Rows are points. Before rounding, the points of a table are all equally far from one centre. They may lie mostly on one side of it. Where is the centre, to within rounding?

Points (8 x 2):
[[  1 -52]
 [-45 -56]
 [ 14 -18]
 [  1   7]
 [ -6 -57]
 [ 14 -18]
 [  0   8]
 [-37 -60]]
Centre: [-25 -22]

Points (16 x 9):
[[-39  -1  11  14  35 -34 -49 -26   7]
 [ -9 -30 -13  -4  18 -16 -16 -17  -2]
 [-11  18  10   1  25 -39 -58  -1  40]
 [ -7 -14  47  14  33 -31 -26  -3  15]
 [-13 -16  11  -6   5 -22 -24 -24  28]
 [-21   7  18  -7  -8 -37 -60  11 -45]
 [-33 -15  12  24 -29 -23 -35 -10 -10]
 [  6  -6  43  -2  34  -8  -7 -21 -18]
 [-23  -7  29   0  -2 -23 -53 -34 -15]
 [ 21   2   7 -13  31  -8 -27  -1  38]
 [-19  27   9 -13  17 -23 -30 -20  43]
 [-22 -17 -36  10  11  -7 -51  -7   2]
 [-32   6  17  25  -7 -34 -47 -39  -6]
 [-35 -25 -10   6  24 -34 -15   6  -7]
 [  8   2 -11  -7  43  -3 -34 -37   0]
 [  8  -9   8  53 -15   6 -15 -11   9]]
Centre: [ -6  23   7  14  12 -10 -30   7  -8]

Points, 26 rows:
[[-44 -20   0  14  33  26  22 -16  -6  33 -15  20  19  13  29 -29  20 -10
   12  -5]
 [-23  -2  -4  22  11  17  49   0 -24  20  -2  11  30  17  25  37  32   6
    3 -27]
 [-41  -2  12 -19  16  12  25  -7 -16  31   3 -16  19  24  21 -14  31   9
   10   4]
 [-19  22 -14  -2  -3  -5  46  -3 -44  24  -3   2  24  31  -7   1  23   4
  -16  -7]
 [-35  13  -4  -7  24  23  32   0 -17  20  23   4  50  33  18  -7  20  -2
    6   6]
 [-60   8   5   6  33  34  25 -13 -29  19   0   9   4  10  -1 -11  17 -20
   -8 -13]
 [-21  12  -3  -7  32   6  48 -43 -11  22   2  19  29  33  12   1  10  16
  -43 -40]
 [-29 -23  -7   7  19 -12  16 -30 -25  23  13  -8  12  36  17 -22 -15 -16
   -2 -11]
 [-46   2 -20 -14  29  44  34 -13 -18  27 -10   8  31  25 -11   5  15  11
  -10 -28]
 [-45   6 -14  -5   1  17  50 -14 -18  23   4  36  18 -11  -5  11   4   6
   18  -4]
 [-28 -12  -5 -31  27  22  33  -8 -12  35   1   3   2  22  32 -18  -1  20
    3 -14]
 [-45 -13  -5 -17  21  25  43  -5 -26   9 -29  20  19   8  29   5 -17  10
    1 -26]
 [ -1 -24  10  -2  -3  27  27  12 -11  31  -2  31  45  57  16  -8  -4  20
   -5   3]
 [-42 -10 -15  -2  30  43  20   2 -32  19 -29   9  23  13  18  -5  13   0
    6   1]
 [-55   5  -9   0  33  37  20 -23  -2  50 -24   9  22  27  24  12  22   2
  -10 -21]
 [-29 -33  -8 -15  -8  11  34 -18  -2  50  -5  43  34  22  16 -20  23 -16
    8   2]
 [-33  -5 -19  -6  27 -17  20 -19 -10  30  -8  -4  40  19  -6 -17  25  10
   13  -9]
 [-44  11  14   4  31  13  40   2  -9  18  13 -15  27  10  25  -4  20 -31
  -12 -23]
 [-25  11 -43  -7  15  50  12 -19  -7  22  -6   3  32  12  20  10  19   5
   30  -4]
 [-21  -1  -2 -18  38  21  18   2 -12   5  20  -2  -3   9  32 -20  30  11
   -4 -28]
 [-27   9 -15 -21  21  -1  32 -18   9  17   5   4  29   5  40 -20  19  17
   24 -31]
 [-40 -23 -12  10  24  10   9 -39  17  21   8  37  26  16  25 -10  34   1
  -11   4]
 [-30  -1 -22 -26  17  26  40  11  -4  19  -1  21  17   4  34 -13  16  -7
   -9  12]
 [-15  10 -12 -35  36  14  27 -17 -41  25   3   4  12  31  13 -24   1   6
  -16  -4]
 [-27  -3 -28 -10  18   4  47 -37 -17   9 -20  16  21  28   9   5  10  15
   13  -7]
 [-40   2 -19 -11  14  40  27 -12 -16  24  11   9  27  32   9   7  13  37
  -18 -14]]
Centre: [ -1   8  10  -5  -4  17  -2 -18  -3  18  -9  20  26   9   9   3   3 -12
  -9 -24]
